Every row gives one point. The points of each table are mixes of a few directions, plus a little noise. How many directions does each table use, and how many do they share? Where both have some left over, give the other angles between the two spaces (their principal angles), to ten degrees, smallest first.
In the rows, 100 means zero.

First (4 x 2):
[[130,91],
[92,102],
[44,116],
[135,91]]
Second (6 x 2):
[[177,78],
[78,106],
[89,103],
[62,111],
[99,100],
[95,101]]
Directions: first 1, second 1, shared 1

First (8 x 4):
[[74,119,111,80],
[117,79,89,56],
[68,94,87,168],
[109,101,103,80],
[75,90,84,182],
[105,129,123,91],
[118,96,101,62],
[134,93,101,83]]
Second (6 x 4):
[[94,71,77,52],
[106,133,125,154],
[103,114,111,123],
[93,65,73,43],
[105,124,119,139],
[99,93,95,88]]
Directions: first 3, second 1, shared 1

First (9 x 9):
[[160,116,71,69,137,119,98,69,76],
[84,119,98,113,82,108,82,96,95],
[135,129,55,59,106,109,85,55,96],
[91,48,139,114,120,80,138,144,112],
[154,132,75,88,129,130,84,69,63],
[44,107,92,96,47,78,87,95,138],
[49,99,111,117,61,86,93,112,122],
[106,64,135,121,127,95,127,135,93],
[77,86,124,122,93,94,106,124,104]]
Second (8 x 9):
[[119,65,93,88,166,77,154,127,51],
[113,119,91,120,121,149,64,131,89],
[113,95,100,102,66,87,78,126,108],
[97,86,85,70,132,96,164,39,69],
[68,130,123,124,85,114,61,97,145],
[112,98,100,102,43,85,69,120,118],
[74,95,112,87,98,70,134,56,115],
[104,113,96,108,88,123,75,104,105]]
Directions: first 3, second 4, shared 0; angles 30, 30, 50

First (11 x 12):
[[93,90,128,75,35,81,87,111,88,107,107,112],
[79,114,96,120,95,130,96,154,135,77,100,123],
[72,87,104,115,138,146,61,84,69,104,88,125],
[115,59,81,85,15,107,70,60,82,100,98,93],
[126,84,137,93,77,43,108,127,94,118,110,94],
[158,138,110,84,118,110,28,8,86,85,107,79],
[55,115,54,115,174,141,148,91,106,98,85,98],
[100,83,108,108,106,72,127,133,102,112,101,98],
[66,124,90,94,118,98,155,128,119,99,99,102],
[122,118,77,111,152,100,116,74,111,95,98,76],
[117,89,115,101,73,71,104,128,108,103,106,98]]
Second (11 x 12):
[[95,54,100,91,106,68,138,71,57,143,97,82],
[98,59,136,109,95,102,171,49,81,181,149,62],
[90,97,118,94,94,104,126,77,92,129,120,89],
[118,117,109,128,96,133,87,118,142,87,122,99],
[119,115,109,129,97,132,88,117,142,88,123,98],
[90,121,57,73,109,71,43,135,84,35,35,135],
[90,87,59,71,113,52,72,114,57,68,38,120],
[80,149,121,83,85,129,92,96,121,89,117,111],
[121,89,102,128,103,113,101,109,122,103,115,91],
[114,63,91,114,109,83,113,97,86,117,96,88],
[84,149,99,80,92,114,67,115,116,61,89,124]]
Directions: first 6, second 3, shared 2; angles 80

First (11 x 18):
[[100,99,99,100,102,102,100,100,100,100,99,100,101,99,100,100,100,100],
[93,72,47,93,185,195,129,117,132,82,76,67,176,52,85,111,97,59],
[106,122,143,107,31,23,77,87,74,114,119,128,38,139,111,90,102,133],
[102,110,120,103,68,64,90,94,88,106,109,113,71,119,107,96,101,115],
[99,100,101,101,98,98,100,100,99,100,100,101,98,101,101,100,100,101],
[105,118,135,105,43,35,80,89,78,111,116,123,48,132,110,93,102,128],
[100,100,99,99,102,103,101,100,101,100,99,99,102,99,100,101,100,99],
[104,115,131,104,50,45,82,89,82,110,114,120,55,128,109,94,101,123],
[95,82,65,95,155,162,119,112,121,90,85,77,150,69,91,107,99,73],
[101,105,111,101,82,80,94,97,94,103,105,108,86,110,103,98,100,108],
[93,74,49,93,182,193,128,116,132,84,77,67,174,54,86,111,97,61]]
Second (8 x 18):
[[128,111,92,80,75,83,103,104,131,62,71,112,103,95,129,115,97,163],
[94,133,54,154,88,107,78,103,125,113,60,64,128,152,82,53,128,152],
[82,124,119,43,89,57,108,102,104,144,99,118,86,107,52,48,128,127],
[96,66,114,108,131,146,112,84,76,87,110,96,79,78,128,131,54,47],
[99,89,142,48,135,117,109,115,79,96,144,117,95,95,67,173,80,61],
[111,88,48,137,112,92,91,82,96,83,97,103,124,87,133,82,85,102],
[80,83,144,129,74,124,109,97,89,121,100,79,60,87,119,87,112,43],
[110,106,85,100,97,73,90,111,101,94,120,112,125,99,90,113,116,104]]
Directions: first 1, second 6, shared 0; angles 50

First (10 x 24):
[[128,153,138,88,129,87,75,107,82,81,91,126,97,108,109,124,110,87,93,103,125,80,110,109],
[86,73,81,106,85,107,113,96,109,110,105,87,101,96,96,88,95,106,104,98,87,110,95,95],
[85,72,80,107,84,107,113,96,110,110,105,86,101,95,95,87,95,107,104,98,87,111,95,95],
[71,43,60,113,69,114,126,92,119,120,110,72,103,91,91,74,90,113,108,97,73,121,90,90],
[67,37,55,115,65,116,130,92,121,122,111,69,103,90,90,71,88,115,109,96,70,124,89,89],
[112,124,117,95,113,94,89,103,92,92,96,112,99,104,104,111,105,94,97,101,111,91,104,104],
[68,38,56,114,66,115,129,92,121,122,111,70,103,90,90,72,89,115,109,96,71,123,89,89],
[129,156,140,87,131,86,74,108,81,80,90,127,97,109,109,125,110,87,92,103,127,79,110,110],
[150,195,168,78,152,77,56,113,68,66,84,147,95,115,115,143,118,77,87,106,145,64,117,117],
[105,109,107,98,105,98,96,101,97,97,98,105,100,101,102,104,102,98,99,100,104,97,102,102]]
Second (8 x 24):
[[94,111,105,77,107,88,110,110,92,88,103,111,64,98,118,113,91,89,104,87,104,99,124,98],
[92,119,120,105,108,95,89,112,86,86,96,120,117,103,118,105,99,92,85,105,111,75,117,107],
[109,106,111,92,110,91,113,105,91,97,95,110,77,92,107,112,105,88,97,90,110,98,112,107],
[153,95,114,136,99,105,122,99,105,104,91,79,69,86,86,126,141,89,76,78,125,101,70,94],
[65,138,80,116,97,131,29,58,132,121,109,68,155,163,116,96,49,131,81,108,107,47,93,104],
[122,79,90,88,113,103,115,68,103,138,86,95,106,86,64,89,109,105,119,104,96,128,82,132],
[60,52,85,110,83,100,138,109,94,108,100,105,105,79,114,83,92,94,92,94,87,99,124,110],
[105,101,96,76,84,87,85,138,96,56,120,113,107,93,78,75,114,111,146,133,61,152,78,48]]
Directions: first 1, second 6, shared 1

First (8 x 32):
[[93,98,83,100,114,109,95,97,101,95,95,101,97,89,97,114,113,116,118,85,123,111,95,106,116,74,96,90,95,101,95,96],
[77,85,96,103,98,130,89,106,106,96,110,93,117,85,103,116,93,121,112,79,122,114,95,112,127,61,88,82,78,83,93,90],
[90,102,100,103,101,108,89,96,100,129,120,98,97,87,114,99,104,113,114,92,111,102,100,113,93,96,92,88,87,88,108,105],
[110,96,72,113,107,98,116,85,69,88,73,89,82,120,86,105,106,95,81,111,90,94,75,91,82,122,121,106,107,124,84,100],
[137,109,141,100,65,60,130,104,85,91,87,100,99,151,93,56,66,39,29,158,17,63,109,67,46,195,127,145,133,120,107,110],
[96,105,101,84,116,98,91,111,129,81,99,115,110,80,96,113,113,111,131,80,129,115,118,103,139,55,84,95,104,95,103,94],
[115,117,105,98,104,76,103,93,97,123,105,107,83,103,107,84,110,88,101,113,88,90,108,97,73,131,105,110,113,107,112,112],
[81,90,103,99,97,122,88,108,112,98,112,97,116,85,105,112,94,117,113,82,119,112,102,110,125,65,87,85,83,82,99,93]]
Second (8 x 32):
[[114,110,106,79,114,79,106,114,128,55,76,121,109,99,82,106,111,89,111,97,108,108,122,85,135,75,95,114,125,112,100,93],
[114,109,106,81,112,81,105,113,126,59,79,119,108,99,84,105,109,91,110,97,107,107,120,86,132,77,96,113,123,111,99,94],
[124,116,110,65,122,65,110,123,147,26,62,134,114,98,70,109,117,83,119,95,112,112,136,76,158,59,92,124,141,120,99,89],
[96,98,98,105,96,105,99,97,93,110,105,95,98,100,104,99,98,102,97,100,98,98,95,104,92,106,101,97,94,97,100,102],
[91,94,97,112,92,112,97,92,84,126,113,88,95,101,110,97,94,106,93,101,95,96,87,108,80,114,103,92,86,93,100,104],
[83,89,93,124,84,125,94,84,67,152,127,75,90,102,121,93,88,112,87,103,91,91,75,117,59,129,106,83,71,86,101,108],
[103,102,101,95,103,95,101,103,106,90,95,105,102,100,96,101,102,98,102,100,102,102,105,97,108,95,99,103,106,103,100,99],
[73,82,89,138,75,139,90,75,49,182,142,62,85,103,133,90,81,119,80,105,86,86,60,126,36,145,109,74,54,77,101,112]]
Directions: first 4, second 1, shared 1

First (10 x 32):
[[79,133,100,104,112,130,131,124,90,112,89,91,90,92,118,100,94,115,102,102,121,105,86,112,155,111,103,86,83,84,143,119],
[83,132,102,115,114,107,109,97,95,100,98,95,102,132,94,120,88,89,90,104,94,108,93,96,126,130,99,108,78,95,123,104],
[92,97,80,109,95,128,108,97,73,129,78,95,98,85,98,100,89,100,117,86,111,96,108,106,101,98,72,85,100,105,133,113],
[104,5,83,104,110,38,73,84,133,72,101,121,113,106,74,100,133,71,85,103,89,129,141,88,11,91,87,111,160,127,31,57],
[93,139,147,80,121,144,127,124,113,89,95,86,84,103,156,92,86,128,104,92,102,75,73,92,160,112,102,101,75,111,140,105],
[109,36,69,102,94,45,53,82,109,86,114,124,110,93,48,102,127,87,106,98,98,109,133,101,30,81,118,99,139,112,29,97],
[102,137,134,79,107,132,98,111,102,94,107,93,86,99,128,95,86,130,118,86,100,62,79,95,143,101,118,98,74,113,119,123],
[96,109,87,108,99,90,86,92,92,103,107,105,104,112,73,112,99,94,103,101,100,102,104,103,99,107,113,100,93,95,92,114],
[109,111,91,102,80,92,120,113,99,106,107,97,102,80,105,88,108,103,85,122,110,119,88,116,112,86,111,96,99,64,99,96],
[133,99,104,97,65,95,96,77,95,109,105,95,113,99,104,91,89,85,90,107,75,95,97,92,64,85,79,116,97,96,91,75]]
Second (8 x 32):
[[152,102,96,100,38,65,108,83,103,106,122,97,121,87,101,80,101,78,63,139,75,122,87,105,55,68,95,122,103,55,66,57],
[47,98,104,100,163,135,92,117,97,94,77,103,78,113,99,121,99,122,137,61,125,78,113,95,145,132,106,78,97,145,134,144],
[43,98,104,100,168,138,91,118,97,93,76,103,76,114,99,122,98,124,140,58,127,76,114,95,149,135,106,76,97,149,137,147],
[61,98,103,100,147,126,94,113,98,95,83,102,84,110,99,115,99,117,128,71,119,84,109,97,134,124,104,84,98,134,126,132],
[122,101,98,100,74,86,103,93,101,103,109,99,109,95,100,92,101,91,85,116,90,109,95,102,82,87,98,109,101,82,86,82],
[141,102,97,100,52,73,106,87,102,105,117,98,117,90,101,84,101,83,71,130,81,117,90,104,65,75,96,117,102,65,73,66],
[136,101,97,100,57,76,106,88,102,104,116,98,115,91,101,86,101,85,74,127,83,115,91,103,69,78,96,115,102,69,76,70],
[98,100,100,100,102,101,100,101,100,100,99,100,99,100,100,101,100,101,101,99,101,99,100,100,101,101,100,99,100,101,101,101]]
Directions: first 6, second 1, shared 1

First (11 x 32):
[[103,41,156,97,76,133,67,66,79,81,123,98,122,96,117,62,111,81,109,109,128,108,95,103,107,122,76,126,82,108,116,64],
[127,123,93,93,95,96,120,97,120,105,71,91,129,120,101,120,85,103,124,99,79,116,88,110,94,97,113,89,57,98,79,116],
[93,23,138,76,58,143,88,83,96,91,119,90,146,112,115,87,109,94,115,96,132,113,90,112,106,101,90,138,97,109,102,56],
[71,90,106,93,105,96,71,98,69,102,122,107,71,85,113,98,117,101,80,88,143,81,120,101,107,90,105,134,165,113,123,80],
[93,85,113,94,95,105,85,92,86,98,110,101,99,98,109,95,107,98,98,97,121,97,106,103,104,99,100,119,117,106,109,86],
[80,40,125,114,90,127,84,97,91,82,137,107,93,82,90,60,115,89,81,114,107,94,98,85,105,119,65,100,107,95,118,74],
[108,141,73,123,124,79,121,116,117,102,88,105,78,93,79,101,90,103,91,111,61,97,98,86,93,106,95,58,80,87,92,133],
[83,68,95,108,95,115,110,117,110,94,119,103,97,92,82,87,104,101,85,108,90,97,96,88,99,103,80,89,106,91,102,93],
[156,179,86,117,121,71,127,92,125,104,50,95,112,115,95,113,73,97,129,114,42,119,84,101,89,114,110,51,13,88,73,152],
[68,127,54,90,116,75,112,133,99,120,101,105,68,97,94,136,104,121,78,79,114,80,118,101,100,67,126,110,174,103,101,108],
[118,183,63,96,126,57,117,109,106,121,61,98,85,111,105,142,85,113,110,87,85,98,107,108,94,81,136,88,101,102,85,138]]
Second (11 x 32):
[[103,99,73,112,102,109,138,112,105,109,94,103,123,101,105,116,89,102,106,111,71,92,98,92,109,105,108,85,67,79,96,122],
[122,105,106,86,84,101,113,104,137,99,78,86,123,123,82,105,91,105,119,96,81,128,81,111,84,95,99,84,71,103,73,103],
[81,117,54,111,121,94,109,97,89,96,94,119,103,92,110,120,101,99,93,104,86,96,95,100,110,90,96,97,81,106,92,99],
[106,110,67,91,90,80,63,92,138,83,72,74,101,124,93,111,90,119,95,83,106,151,81,114,93,78,88,103,95,136,65,72],
[84,77,169,101,107,109,72,90,41,106,149,118,53,65,111,59,126,79,83,101,149,49,137,87,105,121,103,129,175,89,159,96],
[113,114,101,88,95,100,112,100,125,97,83,99,118,115,86,108,99,101,116,97,83,118,82,111,86,92,96,86,72,107,76,100],
[124,106,131,87,89,115,144,109,122,108,90,103,130,113,81,101,97,93,129,106,70,101,87,105,82,107,105,76,63,80,87,123],
[50,81,89,123,124,82,22,82,29,91,145,111,27,57,137,79,120,99,46,94,171,66,142,84,132,102,94,151,195,122,154,65],
[106,102,134,92,99,109,114,98,95,104,106,110,102,96,92,90,109,89,112,102,97,88,101,102,90,106,101,96,100,92,106,108],
[90,122,59,97,109,83,77,90,113,85,80,101,97,109,99,117,100,108,95,89,99,128,84,113,97,78,87,102,89,131,72,77],
[123,62,116,112,78,121,137,124,107,122,109,76,121,102,103,94,78,106,105,116,87,81,114,80,112,126,122,89,92,55,121,134]]
Directions: first 4, second 4, shared 1; angles 60, 70, 70

First (9 x 32):
[[115,136,98,118,111,84,103,104,99,117,89,105,73,131,92,136,88,101,121,99,62,137,98,114,92,112,108,109,93,81,111,49],
[115,138,81,125,120,78,88,103,93,114,90,98,78,141,80,132,90,101,115,107,58,139,102,111,105,116,100,116,92,80,98,47],
[70,32,73,78,94,123,69,92,94,64,124,78,163,54,98,24,127,100,48,114,167,33,109,65,139,84,69,96,112,135,59,195],
[98,97,80,106,109,96,83,99,94,96,102,92,109,107,88,92,104,100,91,108,100,99,104,94,116,103,89,107,100,101,85,103],
[114,133,90,119,114,83,95,103,96,114,90,101,79,133,87,130,90,101,116,103,64,133,101,111,100,113,103,112,93,83,103,54],
[107,115,108,104,100,96,108,102,102,108,95,105,86,109,102,117,94,100,112,96,86,114,98,108,90,103,108,100,97,93,110,80],
[92,76,142,74,73,121,133,99,113,96,103,113,102,61,130,89,102,99,103,84,130,74,93,101,73,84,115,78,106,112,123,133],
[82,56,109,76,83,121,103,96,104,81,113,96,130,59,115,59,113,99,77,98,146,56,101,85,104,84,93,87,109,122,92,161],
[108,115,120,100,95,98,119,103,106,111,93,111,80,104,109,121,92,100,118,91,86,115,95,111,80,101,114,96,98,92,119,79]]
Second (8 x 32):
[[113,115,106,94,130,93,98,103,113,122,102,107,71,111,96,111,95,78,104,98,85,136,84,106,84,104,110,110,116,100,89,78],
[106,96,135,93,53,96,93,83,70,97,77,104,169,56,119,101,113,107,106,90,141,69,146,86,84,68,93,101,84,105,122,125],
[61,78,61,126,85,114,112,111,115,63,127,81,90,120,83,77,81,133,89,110,81,64,68,108,137,135,85,75,84,83,96,97],
[114,110,104,93,133,91,83,102,119,125,99,100,76,105,86,112,100,71,100,102,95,135,91,98,92,95,101,110,123,110,71,74],
[117,119,77,109,97,93,97,97,60,91,77,102,108,123,107,115,119,121,106,112,91,100,142,98,121,92,102,115,79,101,125,116],
[120,100,106,76,93,112,123,96,59,92,82,119,107,94,140,97,132,113,102,99,117,88,139,97,95,77,124,111,90,117,146,169],
[83,64,77,84,131,121,102,114,139,91,125,90,53,103,89,73,102,88,77,112,108,92,66,94,124,105,97,84,129,126,61,121],
[85,119,134,125,78,81,92,94,126,119,112,97,127,86,78,114,57,89,117,79,80,115,63,113,63,124,89,94,94,57,91,21]]
Directions: first 2, second 5, shared 1; angles 30
